Each row is a point. Each table stands for the endless flat space through its points: a line for two points, a plane for three, and so on. Write the one point that lies in both, or say that there is none.

First:
array([[-16,   6,  13],
       [-17,  11,  14]])
Second:
array([[-16,  36,   6],
       [-16,  32,  11]])
They share: no point

First:
array([[  5,   0,  -5,  -1,   1,  31, -13, -37],
       [ -1,   0, -16,  -5,   1,  25, -21, -35],
       [ 32, -21,   3,   9,   7,  37,   7, -72]])
Second:
array([[-16,  17, -32,  18,  -8,  42, -28, -49],
       [  5,  -8, -40,  -9,  -5,  29, -21, -47],
       [ 14, -10,  20,  -1, -16,  36, -12, -36],
       [ -9,  -3,  -4, -20,   7,   3, -33, -14]])
They share: [ -7,   0, -27,  -9,   1,  19, -29, -33]

First:
array([[ -12,  -43,   44,  -33,   28,    7,  -30,   45,   23,  -46,    9],
       [  -7,  -17,   27,  -52,   16,  -22,  -26,   55,    1,  -21,   11],
       [  14,  -11,   18,  -37,   -2,  -37,  -44,   13,   -8,  -15,  -19],
       [  34,   45,    8,  -72,   -4, -103,  -45,   18,  -66,   16,    5]])
Second:
array([[  3, -13,  33, -46,   3, -32, -39,  23,  -9, -25, -13],
       [-19, -25,  43, -54, -11, -14, -31,  33,   3, -33, -33]])
They share: [ 14,  -7,  28, -42,  10, -41, -43,  18, -15, -21,  -3]

First:
array([[-114,  -37, -100,   37,   17,  -13,    4,   18,   59,  -18,   22,
          -6,  -44,  -34,  -83,   37,  -28,    6],
       [ -38,  -11,  -18,  -29,   39,    7,   38,   -8,   41,  -30,   14,
         -10,  -20,  -24,  -37,   49,  -28,   40],
       [ -25,  -14,   -6,  -30,   33,    0,   43,   -3,   28,  -39,   31,
          -4,  -33,   -4,  -26,   27,  -19,   23],
       [ -25,  -44,   -6,  -33,   -9,   30,   34,   24,   31,    9,   46,
         -19,  -51,   23,  -26,  -27,  -22,    5]])
Second:
array([[-21, -40,   9, -25,  46,   5,  17,  19,  26, -20,  18, -19,  11,
         25,  -2,  43, -52,  45],
       [-10, -51,  15, -36,  48,   0,  15,  13,  29,  -4,  18, -27,  25,
         19,   0,  55, -50,  44],
       [-57,  17, -13,   8,  36,  16,  44,   4,  38, -62,  23,  -1, -56,
         14, -42,   5, -33,  36],
       [-55,  30, -22,  -3,  29,   8,  63, -29,  56, -49,  29,  -6, -75,
        -25, -73,  11,  -4,  20]])
They share: [-36, -16, -17, -25,  32,   3,  38,  -2,  35, -32,  25,  -7, -30, -12, -34,
  33, -23,  27]

First:
array([[ -7,  10, -37, -14,  -1,  27, -21,  -6,  18, -48, -10,  38, -35,
        -56, -29, -16,   4, -20,  76, -29, -54, -38, -17,  40],
       [ 10,  32, -33,  21, -45,   4,   4, -27,  23, -37, -34,  13, -29,
        -17, -13,  -8, -17, -20,  50, -52, -55, -57,  46,   4],
       [ 32,  34, -34,  61, -55, -18,  27, -69,  -9,  21, -52, -37, -23,
         25, -23, -13, -68,  -2,  -8,   1,   6, -14,  67,  43],
       [ 32,  39, -36,  62, -36, -22,  37, -51,  16,  -5, -19,  -2, -67,
         19, -40, -31, -35, -32,  27, -33, -52, -54,  55,  11]])
Second:
array([[-23,   5, -33,   1, -34, -12,  32, -65,  34, -38, -30, -11, -20,
          7,   0, -23, -60, -37,  55, -62, -47, -21,  12,  -3],
       [  7,  19, -34,  -3, -43, -22,  13, -52,  10, -49, -38,  17, -16,
        -17, -22, -40, -73,  10,  35, -54, -57,  14,  -8,  18],
       [-16,  20, -26,  55, -18,  19,  -8, -31,  24,  16, -40, -11, -42,
         26, -14,  29,  -2, -89,  60, -12,   0, -91,  56,  28],
       [ 15,  27, -26,  30, -36,  10,  -5, -26,   2,  -6, -29,   8, -43,
         -6, -17,   4, -12, -37,  36,  -9, -22, -53,  41,  50]])
They share: no point

First:
array([[-41, -13,  46,  24,  40,  -4,  52,  21,   8, -20,  37,  35,   2,
         18,  18, -44,  26,  19,  -8,  27, -59, -37,  22,  22],
       [-29, -11,  32,  18,  44,  -2,  58,  15,  12, -28,  21,  17,  -6,
         -2,  14, -28,  10,   3, -16,  19, -49, -31,  26,  10],
       [ -5,  47, -14,  24,  28, -36, -16,  61,  16, -28,   9,  23, -22,
        -10,  38,  40,  14,  11, -12,  15, -31, -41,  -2,  18],
       [-19,  20,  23,  37,   2, -11,  15,  62,  10, -24,  57,  54, -34,
         28,  32,   0,  26,  31,  16,  -1, -42, -26,  12,  40]])
Second:
array([[-10,  21,  10,  27,  55,  10,  22,  16,  20, -47,   9,  13,  -8,
        -14,  44, -15,   9,   2, -15,  29, -33, -42,   9,   3],
       [-16,  14,  13,  22,  46,   4,  27,  21,  13, -38,  15,  15, -10,
        -13,  34, -15,  12,  -1, -16,  23, -35, -38,  15,   4]])
They share: no point

First:
array([[ 31,   1, -13, -57,  20, -53,  37, -11,  21,   5,  36,  21, -25,
         37, -38,  37, -11,  15, -58,  -4, -16,  -7, -43, -10],
       [ 31, -15, -17, -36,  27, -57,  55,  -1,   2, -23,  30,  18, -18,
         46, -41,  34, -11,  12, -76, -16, -14,   6, -69,  14],
       [ 49,  -1,  26,  -5,  10,  -6,  66, -26, -18, -29,  22, -17,  -6,
         53, -49,  42, -15, -22, -61, -41, -54,   4, -77,  24],
       [ 67,  43,  56, -30,  -4,  25,  37, -53,   0,  11,  27, -24, -22,
         46, -47,  64, -20, -30, -31, -22, -82, -13, -40, -19]])
Second:
array([[  33,  -53,  -22,  -42,   24,   17,   42,  -56,   26,  -20,   38,
           4,  -29,   34,  -33,   25,  -50,   12,  -28,  -44,    7,  -44,
          -7,    1],
       [  36,   -7,    5,  -44,    5,    0,   62,  -53,    2,  -13,   56,
          -3,  -16,   51,  -48,   42,  -35,    5,  -52,  -29,  -21,  -33,
          -8,  -10],
       [  86,  -19,    7, -104,    3,  -38,   70,  -19,    2,   45,   20,
         -61,   30,   73,  -26,   80,   23,   43,  -84,   -3,  -13,  -31,
         -62,   20],
       [   1,   38,   20,  -14,   -5,  -50,   12,   -8,   42,   32,   26,
          27,  -21,    1,  -48,   -3,    5,  -40,   -7,  -24,  -61,    7,
         -53,  -15]])
They share: [ 31,   3,   8, -43,   3, -25,  41, -29,  21,  15,  35,  -1, -11,  33, -42,
  29, -10,  -5, -37, -24, -32, -18, -36,  -5]

First:
array([[  6, -15,  32,  20,   8, -27,  25,   3, -29, -58,   2,  22,  73,
        -25,  63, -23,  24,  55, -20, -51, -32, -21, -35, -55],
       [ 66, -50,   3,  -2, -64,  31,  18,  -5, -50,  28, -19,  14,   9,
         80,   3,  48,  21, -43, -16,  23, -37, -57, -52,  36],
       [ 46, -50,  -1, -14, -36,  19,  26,   7, -66, -16, -35, -14,  45,
         40,  43,  24,  33, -11,   8,   7,   3, -53, -44,  12]])
Second:
array([[ 33, -18,  17,  28, -29, -20,  10,   7, -37, -22,   1,  24,  34,
         32,  37,  -2,  31,  12, -26, -30, -54, -49, -41,  -5],
       [ 37, -12,  18,  38, -28, -29,   8,   8, -31, -24,   8,  17,  25,
         40,  42, -11,  35,  10, -29, -35, -61, -56, -42,  -2]])
They share: no point

First:
array([[ 31, -23,  13, -29,  -6,  -4, -10,  70, -16,  58,  45,  -7, -28,
         -6, -15,  -1,   1,  56,  56,   6,   9,  -9,  13,  63],
       [ 39,  18, -29,  14, -15, -26,  -3,  41,  18,  49,  42, -24, -46,
         -6,   5, -28,  -5,  19,  32,  -8,  22, -22, -13,  21],
       [ -7, -22,  15,  -8, -26, -25, -43,  23,  45, -15, -11,  41, -62,
        -27,  23, -50,  40,  52,  46, -73,   3, -22, -33,  78],
       [ 21, -43,  62, -34,  -9, -12, -42,  47,  13,  -1,  12,   3, -38,
         14, -29, -23,   5,  66,  80, -23, -23,   8, -10,  72],
       [ -1,   5,  26, -12, -39,  11,   6,  35,  13, -38, -22,   7, -18,
         13,   8,  -9,  -7,  -2,  23, -51, -31,  22, -30, -11]])
Second:
array([[  4, -10,   7, -45, -22,   9,   1,  68,  23, -14,  10,  26, -20,
         24, -31,  29, -18,   2,  47,   5,  -4,  23, -27,  45],
       [ 15, -21,  58, -13, -10,  26, -12,  52,  22,   5, -37, -25, -41,
          5, -16,   6,  -8,  17,  37, -33, -24, -34,   5,   0],
       [ 20, -26,  31, -28, -29,   9,  -3,  59,  20, -14, -17,   6, -29,
         21, -24,  14,  -3,  19,  54, -19,  -7,  -3, -16,  19],
       [ 34, -40,  22, -11, -62, -23,  -5,  37,   3, -31, -15,  24, -28,
         12,   8, -30,  37,  57,  69, -61,   4,   6, -29,  19]])
They share: [  5, -11,  22, -18, -27,   0, -10,  43,  11,  -7,  -2,  13, -30,  -2,   5,
 -15,   7,  28,  38, -41, -13,   4, -18,  32]

First:
array([[  4,  24,   3,  30,   0,  -5,  40, -54,  64,  -1,  29, -27,  -4,
        -77, -55,  39, -41,   0,  33,  19,  20,  35, -30,  -9],
       [ 34,  79, -25,  37, -46,  70,  54, -34,  10,  63, -37, -14,   1,
         26, -13,  31,  24,  68,  34,  61,  39,  33, -14, -50],
       [ 23,  60,  11,  84, -40,  96,  82, -37,   8,  16, -13,  39,  -9,
        -19, -20,  66,  13,  97,  29,  84,  13,  31,  -7, -85],
       [ 47,  18,  11,  42, -28,  48,  52, -55, -34,  46,   5, -15, -45,
        -61,  28,  66, -29,  49,  29,  18,  13,   7,  41, -37],
       [ 71,  34, -26, -11, -13,  13,  39, -35,   4,  70, -16, -54,  -2,
        -11,  22,  42,   2,  10,  19,  19,  24,  19,  14,   8]])
Second:
array([[  3,  50,  14,  -2,  -8,  -7,  58, -73,   4,  61,  27, -32,   0,
        -35, -52,  13,   0,  24,  17,  48,  47,  52, -10, -34],
       [ 48,  35, -31,  33, -18,  33,  33, -23,  59,  16, -18, -32,   0,
        -30,  -7,  53, -20,  14,  37,  18,  12,  17, -20,   1]])
They share: [ 30,  41, -13,  19, -14,  17,  43, -43,  37,  34,   0, -32,   0, -32, -25,
  37, -12,  18,  29,  30,  26,  31, -16, -13]

First:
array([[ 11,  -2,  -7,  35, -25, -53, -20,  26,  -1,  -4, -43, -35, -22,
         12,  27,  29, -47,   5,   9,   0,  -8, -25, -14,  38],
       [ 27,  19, -32,   5, -56, -16, -25,  40, -30,  -3, -19, -14, -25,
         11,  45, -20,   3, -12,  29,  29, -34, -46, -25,  46],
       [ -7,   5, -47,  25, -47,  -9, -35,   4, -34,  13,   5, -13, -53,
        -25,  33, -39,  13, -44,  24,  23, -40, -12, -21,  39],
       [ 15,  54, -67,  -9, -19,  21,  -4,  -4, -27,  52, -49,  33,   0,
         18,  93, -15,  -9,   1,  35,  66, -44, -35,  36,  36]])
Second:
array([[ 29,  22, -25, -18, -22, -40, -41,  31, -56,  36,  -9,  13, -59,
        -22,  57, -10,  -2,  -7,  14,  20, -16, -69,   8,   6],
       [-23,   6, -43,  79, -37,  -5, -17,  -9,  15, -13, -55, -57,   8,
         16,  42,  17, -38, -14,  13,  41, -43,  -7, -13,  74],
       [-13,  17,  -8,  59, -34,  19, -11,  17,  37, -32, -63, -47, -18,
          6,  30,  19, -44, -10,   8,  14, -60,  15, -26,  34],
       [ 35,  12, -19,  -5,  -7, -43, -45,  31, -55,  13, -23,  -8, -36,
         -3,  50,   7, -14,  -5,   9,  29, -22, -59,  -3,  19],
       [ 15,  -7, -53,  45,  -6, -57, -46,  -3, -56,   6, -35, -46,  17,
         26,  53,  21, -24,  -9,  11,  64, -17, -58,  -2,  80]])
They share: no point

First:
array([[ 93,   1,  46, -18,  40,  -8, -53, -37, -34,  13, -43,  59, -44,
         41, -28,   6,   8,   6, -18,   7,  -7, -11,  23, -14],
       [ 23, -34,  44, -42, -49,  41,  26,  29,  27,  62, -11,   8,   8,
         55, -12, -35,  42, -34,  44,   2,  61,  -3,  18,  43],
       [ 57, -14,  25,  -7,  47,   9, -44, -24, -39,  37,   6,  54, -47,
         34,  -3, -38, -31, -11,  18,  48,   2, -48,  26, -13],
       [ 54, -18,  48, -36, -14,   3, -19,  -5,  -2,  38, -32,  25, -10,
         63, -24,   5,  51, -21,   9, -22,  30,  12,  29,  26],
       [ 10,  -1,  26, -16,  -5,  52,  -2,  47, -38,  37,  39, -13, -50,
        -15,  24, -31,  -7,  -7,  49,  51,  28, -54,  34, -33]])
Second:
array([[ 24, -16,  45, -44, -22,   8,  15,   0,   2,  51, -25,  32,  -4,
         44,  -5, -32,  43,   1,  -2,  34,  42,  -3,  52,  32],
       [ 52, -16,  57,  -8, -18,  48, -29,  20, -14,  11,  -9,  -4, -36,
         40, -17, -16,  15, -27,  34,  -2,  18, -15,   8,   4]])
They share: no point

First:
array([[  7, -34, -51,  43,  65,  37,  -3,  25, -21,  15,  37,  34,   3,
         20,  68, -59,  13, -55,  58,  37, -42, -41, -24, -15],
       [ 59,  -8,  11, -31,  -3, -17,  -9, -31, -17,  23,  -3, -10,  27,
         18,   2, -17,   3, -45,  16, -37,  22,  -5, -10, -25],
       [ 40, -20,   7, -23,   8,   6, -12, -29, -15,  32,  17,  18,  14,
         27,  24, -36,  13, -60,  45, -29,   4, -12,  -3, -35]])
Second:
array([[ 31,  14, -18,  22,  29,  -8, -15,  19, -36, -18,  40,  10,  39,
         26,  62, -26, -26, -55,  43,  -2,   6, -56,   3,   9],
       [ 35, -30, -34,  14,  41,  12,   1,   3, -16,  22,   4,   2,  11,
         10,  26, -38,  14, -39,  23,  14, -18, -16, -33, -19]])
They share: [ 34, -19, -30,  16,  38,   7,  -3,   7, -21,  12,  13,   4,  18,  14,  35,
 -35,   4, -43,  28,  10, -12, -26, -24, -12]

First:
array([[ 51,  20,  23,  25, -11,   9, -15,  14,  28, -15,   0, -10, -38,
        -33,  12,  10, -14,   2,   4,  18, -32,  24,  11,  39],
       [ 18,  11,   5,  -2, -29, -42,  -9,  59,   4, -18, -24,  26, -53,
          3,   3,  -2, -50,  32,  16,  36, -41, -12,  65,  -6],
       [ 19,  -4,  -4,  22, -26, -29,   8,  62,  29, -34,  -5,  32, -58,
        -15, -18,  12, -35,  45,  32,  12, -32,   0,  53,   3]])
Second:
array([[  0,  43,  18,  52, -19, -11,  -6,  30, -15,   1,   5, -10, -40,
         30,   3,   5, -82,  11,  17,  30, -35,   3,  34, -30],
       [ 65,  52,  48, -29, -22,   5,  -1,  37,  13, -46, -18,  13, -82,
        -68,  30,  -4, -18,  25,  25,   7, -80,  57,  32,  17],
       [ 69,  50,  33, -24, -18, -11,  -6,  28,  28, -43,  -7,  32, -42,
        -24,  59,  -6, -16,   2,  17,  27, -58,  21,  40,  35],
       [ 54,  19,  30,  12, -23,  18, -30,  45, -21, -41,   9,  22, -29,
        -67,   6, -10, -62,  11,   2,  -9, -95,   9,  42, -37],
       [ 20,  31,  14,  22, -27, -19, -22,  22,  -3,   3, -35, -14, -58,
        -24,   3,   5, -44,  29,   3,  26, -41,  17,  48,  -8],
       [ 81,  57,  63, -45, -18,  -1,  20,  38,  41, -64,   9,  34, -55,
        -31,  66,  -2,  -7,   1,  28,  22, -77,  45,  21,  53]])
They share: no point

First:
array([[ 14,  26,   6, -19, -27,  19,   3,  24,  43, -22,  43,  27, -14,
        -14,  38,  20, -73,  33, -10,  42, -64,   5,  12, -27],
       [ 72, -52, -10,  52, -13,  46, -36,  39, -15, -24, -16,  73,  36,
         -4,  11,  32, -19,  13,  21,  33,  -2,  -4,  45, -44],
       [ 38,   0, -53,  38, -24,   3, -63,  23,   5, -48,  10,  65,   8,
         19,  78,  61, -28,  42, -16, -21, -59,   5,  55, -57],
       [ 42, -16,  23,  31,  -6,  32, -25,  22,   5, -11,   3,  37,   8,
        -31,  -2,  22, -26,   9,  11,  39, -23,  20,  33, -26],
       [ 52,   1, -43,   8, -43,  26, -39,  40,  28, -48,  23,  74,  21,
         12,  66,  32, -60,  53,   6,   0, -56, -10,  43, -57],
       [  6,  23,  43, -21, -21,  10,  45,  69,  39,  24,   4,  30,   8,
         11,  -5, -23, -84, -20,  -1,  96, -14, -40, -22,   2]])
Second:
array([[ 22,  -5,  -2,  22,  16,  25, -32,  25,  11,   2,   9,  41,  16,
          1,  30,  21, -52,  -7, -25,  49, -25,  -6,  27, -33],
       [ 35,  -7, -17,  15,  11,  43, -52,  -1,  35,  19,  14,  41,  46,
         32,  35,   8, -38,  -4, -27,  53,  -2, -12,  30, -27],
       [ 35,  -1,  -1,  29, -21,  19, -71, -14,  28,  22,   9,  40,  36,
         24,  21, -16, -16,  -7, -26,  24,  -7,   7,  36, -21],
       [ 43,   7, -11,  13,  -5,  37, -53,  -2,  44,  14,  15,  38,  46,
         34,  27,   0, -34,   5, -16,  40,  -7,  -9,  30, -21]])
They share: no point

First:
array([[ -39,   24,  -52,    3,  -40,   -4,   39,  -17,  -12,   19,  -38,
           2,  -13, -104,   -1,  -28,  -33,   35,  -57,  -38,  -17,  -45,
         -16,    4],
       [ -35,   32,   30,   -7,  -24,   58,   27,  -23,  -26,    7,  -52,
         -38,  -11,   -6,  -43,  -22,  -15,   31,   21,   36,   37,   11,
         -20,   30],
       [ -17,   38,  -24,  -18,  -27,   30,   48,  -28,   -4,   23,  -85,
         -63,  -41,  -51,  -53,  -26,  -13,   64,  -26,    8,   43,  -36,
         -29,  -19],
       [ -54,   31,  -28,  -21,   20,   30,    4,  -16,  -26,  106,   34,
         -57,   20,   47,   26,   66,  -26,   59,  -30,   41,  -30,  -25,
           6,   34],
       [ -65,   18,  -53,  -58,   -6,  -19,   45,  -18,   21,   81,  -43,
         -70,  -50,  -25,  -32,   -1,  -54,   59,  -48,   11,   16,  -43,
         -14,   -9],
       [ -90,    7,   21,  -52,  -21,  -56,   43,   -3,   -7,   19,  -26,
         -31,  -47,   -2,  -58,  -34, -104,  -18,   27,   24,   53,    8,
          27,   36],
       [ -16,   48,    1,    0,   13,   60,    8,  -22,  -42,   69,   -3,
         -72,   15,   49,   -6,   53,    0,   66,   -4,   53,   11,  -20,
           2,   21]])
Second:
array([[-18,  35,  -9,  -6, -24,  23,  21,   1,  -2,  56, -34, -23, -35,
        -17, -20, -18, -31,  48, -35,  17,  46, -20,   6,  16],
       [-58,  52, -38,  17,   0, -18,  29,  32,   4,  10, -33, -46, -31,
         -2, -41,  14, -43,  18,  15,  -4,  69,  -1,  18,  19],
       [-28,   8,   0, -12, -15,  23,  33, -18,  -4,  47, -47, -38, -32,
        -25, -32, -16, -19,  55, -21,  29,  25, -37,  -5,   5],
       [-28,  71, -27,   5, -23,   0,   9,  31,  -2,  45, -16, -15, -36,
         -8, -19,  -8, -55,  21, -31,  -6,  74,   8,  23,  34]])
They share: [-43,  23,  -6, -11, -10,   1,  27,  -7,  -9,  34, -36, -37, -31, -27, -39,
  -9, -37,  32, -14,  16,  33, -22,   3,  18]

First:
array([[ 18,  20,  -8, -11,  15,  21, -45,  23, -35,  31, -53,   4,   3,
        -39, -17,  28, -17,  50, -16,  16,  19,  12,  28,  55],
       [-41,   1, -15, -14, -45,  -1,  15,   9,  12, -37,  12,  -3,  -5,
        -58,  46,  17,  16,  16,  10,   3, -37, -24,  44,  25],
       [-32,  34,  40, -19, -32, -54,  22, -52, -22, -29,   9,  39, -25,
        -46,  27,  13,  69,  31,  33, -14, -29, -28,  38,  -8],
       [-20,  32,  40, -25, -28, -38,  18, -42, -24, -22,   4,  20, -31,
        -26,  23,   5,  55,  37,  28,  -4, -16, -23,  32, -15],
       [-35,  -7, -14, -43, -17,  15,   9,  14, -35, -55, -16,  -3, -36,
        -73,  16,   6,   1,  17,   4, -13, -31,  -8,  12,  47]])
Second:
array([[-38,  -3, -31,  23, -63,  31,   8, -45, -42, -47,  -2, -36,  15,
        -20,   4,  -4,  63, -13,   9, -20, -45,  34,  52, -16],
       [-31,  14, -12,  22, -32,  41,  22, -22,  -9, -37,  18, -17,  11,
        -47,  25,   2,  41,  11,   3,  -5, -11,   0,  55,   1],
       [  6,  19,  13, -39, -55, -57,  -6, -11, -30,   9, -22,  14, -29,
         22,  10,  14,  25,  35,  21,  -8, -31,  -4,  28,  12],
       [ 20,  50,  41, -26,   7, -13,  35,  36,  30,  21,  22,  47, -27,
        -37,  57,  27, -10,  79,   7,  10,  44, -61,  38,  46],
       [  4,   3,  11, -49, -57, -50,  -1,  -3, -51,   1, -44,   0, -30,
         22,  28,  26,  42,  44,  33, -14, -30,  13,  13,  -7]])
They share: [-17,  19,  12, -17, -30, -10,   6,  -9,  -6, -13,   0,   0, -14, -28,  28,
  11,  25,  34,  13,   9, -13, -18,  38,   4]
